Each row of a before or after table is a point. The points were changed in one or more steps. Then noise was added and the rows were shuffled. The steps act on how far a point lies along the listed directions, d1 being the first. Write out the steps. A step turns or swaps two directions, mirrors them in a line or flattens them onto one, adds a multiple of one to another, or multiplies one. Angles are multiples of 10 degrees, from the lower direction toward the higher: turns from -170 to 170, lines from 10 to 170 but not 90. Use the fewest steps. Two steps may share a direction if one is a turn and the other turns, adds or multiplies; they go together, in the order done. Otherwise the lowest direction goes first.

Directions:
(1): [-0.86 -2.83]
(2): [ 2.83 -0.86]
Before, 11 rows:
[[-0.10  0.33]
 [ 0.91 -0.01]
 [-0.34  0.20]
 [-0.53  0.20]
 [-0.13 -0.42]
 [-0.69  0.12]
 [-0.12 -1.09]
 [ 0.19  0.22]
 [-0.01  0.32]
 [-0.26  0.05]
 [-0.19  0.22]]
After:
[[-0.22  0.07]
 [ 1.08  0.59]
 [-0.80 -0.34]
 [-0.28 -0.13]
 [ 0.00  0.24]
 [-0.38 -0.04]
 [-0.65 -0.16]
 [-0.10 -0.98]
 [ 0.20  0.28]
 [-0.12 -0.43]
 [-0.14  0.21]]
Steps: add -0.7 times d2 to d1

Directions:
(1): [0.63 1.00 2.92 2.76]
(2): [-2.02 -2.51  2.40 -1.17]
(3): [ 1.14  2.14  1.77 -2.91]
Before:
[[ 0.07  0.05  0.18 -1.03]
 [-0.66 -1.10 -0.73 -0.07]
 [-0.37 -0.25 -0.84 -0.27]
 [-0.10  0.06 -0.44  0.56]
 [ 0.13  0.07  0.15  0.61]
 [-0.16 -0.25 -0.16 -0.20]
 [-0.36 -0.29  0.26  0.10]
 [-0.49 -0.20 -0.08 -0.85]
 [-0.08 -0.38  0.19  0.71]
 [ 0.46  0.21  0.58  0.61]
 [ 0.27 -0.24  0.52  0.49]
 [ 0.09  0.26  0.05  0.19]
 [-0.24 -0.53  0.48  0.70]
 [-0.08 -0.18 -0.17  0.35]]
After, 14 rows:
[[ 0.12 -0.20  0.29  0.00]
 [-0.28 -0.66  0.00  0.61]
 [-0.04  0.07 -0.06 -0.03]
 [ 0.08 -0.51  0.35  0.18]
 [-0.02 -0.10 -0.08  0.10]
 [ 0.37  0.50  0.48 -0.75]
 [-0.41 -0.80  0.32  0.60]
 [-0.14 -0.29 -0.26  0.39]
 [-0.33 -0.24  0.29  0.24]
 [-0.11  0.29  0.28 -0.26]
 [-0.15  0.07 -0.68  0.32]
 [-0.12 -0.27 -0.06  0.29]
 [-0.37 -0.69 -0.51  0.88]
 [-0.24 -0.16 -0.58  0.50]]
Steps: flatten d1 and d2 onto the line at 60 degrees; multiply d3 by 1.3

Directions:
(1): [ 3.75 -2.43  2.28 -0.81 -0.39 -0.51]
(2): [ 0.92 -0.08 -1.49  0.89 -4.17  2.23]
(3): [ 1.13  4.25  1.89 -1.34 -1.10 -0.58]
(4): [-0.63 -0.83 -1.93 -3.96 -1.34 -1.99]
Before, 8 rows:
[[ 0.04 -0.28  0.03  0.04  0.13  0.13]
 [-0.64 -0.06 -0.62  0.01  0.41 -0.08]
 [ 0.24 -0.76  0.47  0.73  1.24  0.00]
 [ 0.31  0.90  0.56  0.71  0.00  0.38]
 [-0.27 -0.69 -0.57  0.67 -0.28  0.69]
 [ 0.17 -0.40 -0.13  0.60 -0.13  0.57]
 [-0.19  0.51  0.14 -0.12  0.25 -0.18]
 [-0.23 -0.43 -0.39 -0.11 -0.03  0.60]]
After:
[[-1.39  0.69 -1.01  0.10  0.51 -0.04]
 [ 0.75 -1.17  0.96  0.49  1.47 -0.22]
 [ 0.15 -0.82 -0.15  0.61  0.19  0.47]
 [-0.47 -0.34 -0.46 -0.09  0.17  0.50]
 [-0.51  0.87 -0.09 -0.07  0.17 -0.06]
 [-0.73 -0.81 -0.75  0.73  0.25  0.56]
 [ 0.02  0.42  0.28  0.90  0.07  0.50]
 [ 0.18 -0.40  0.15  0.02  0.21  0.05]]
Steps: multiply d1 by 2.5; add 0.5 times d4 to d3; turn d2 and d3 by -20 degrees

Directions:
(1): [-3.33 -0.21 -0.06  2.50  1.33 -0.20 -1.39  3.72]
(2): [-1.47  4.47 -0.76  1.35  1.03 -1.19  2.36 -1.53]
Before, 12 rows:
[[ 0.09 -0.15  0.11  0.09  0.24  0.14 -0.02  0.23]
 [ 0.92 -1.33  0.08 -0.53 -0.46  0.36 -0.63  0.35]
 [ 0.42 -0.11 -0.09 -0.60 -0.38 -0.22  0.06 -0.55]
 [ 0.29  0.60  0.25 -0.47 -0.11  0.08  0.27 -0.46]
 [-0.33 -0.05  0.03  0.04  0.10 -0.33  0.29  0.41]
 [ 0.03  0.97 -0.29  0.06  0.10 -0.28  0.33 -0.38]
 [ 0.56  0.25 -0.07 -0.30 -0.44  0.03  0.56 -1.02]
 [-0.97  1.34 -0.29  0.52  0.40 -0.35  0.43 -0.01]
 [ 0.63  0.71 -0.38 -0.54 -0.17 -0.26  0.36 -0.99]
 [-0.65  1.34 -0.35  0.46  0.20 -0.20  0.86 -0.54]
 [-0.05  0.03  0.12  0.28 -0.25 -0.04 -0.03 -0.10]
 [ 0.32  0.22  0.13 -0.24 -0.09 -0.02  0.14 -0.30]]
After (12 x 8):
[[-1.59  4.14 -0.89  1.32  0.85 -0.98  2.38 -1.51]
 [-1.46  3.98 -0.75  0.97  0.81 -1.02  2.01 -1.32]
 [ 0.00 -0.41 -0.09 -0.29 -0.26 -0.17 -0.26  0.09]
 [ 0.29 -0.43  0.18 -0.06  0.18  0.23 -0.11  0.24]
 [-0.04  0.09  0.11  0.28 -0.27 -0.06  0.03 -0.19]
 [-0.62  2.63 -0.60  0.68  0.53 -0.76  1.15 -0.74]
 [-0.50  1.72 -0.59  0.37  0.36 -0.52  0.60 -0.53]
 [-0.16  0.18 -0.01 -0.07  0.02 -0.36  0.50  0.06]
 [-0.31  1.20  0.15  0.05  0.25 -0.09  0.43 -0.19]
 [-0.42  0.83 -0.22  0.41 -0.02 -0.23  0.56 -0.41]
 [ 1.59 -4.16  0.49 -1.15 -1.03  1.09 -2.23  1.56]
 [-0.01  0.39  0.13  0.07  0.13 -0.07  0.12 -0.04]]
Steps: multiply d1 by 0; multiply d2 by 3
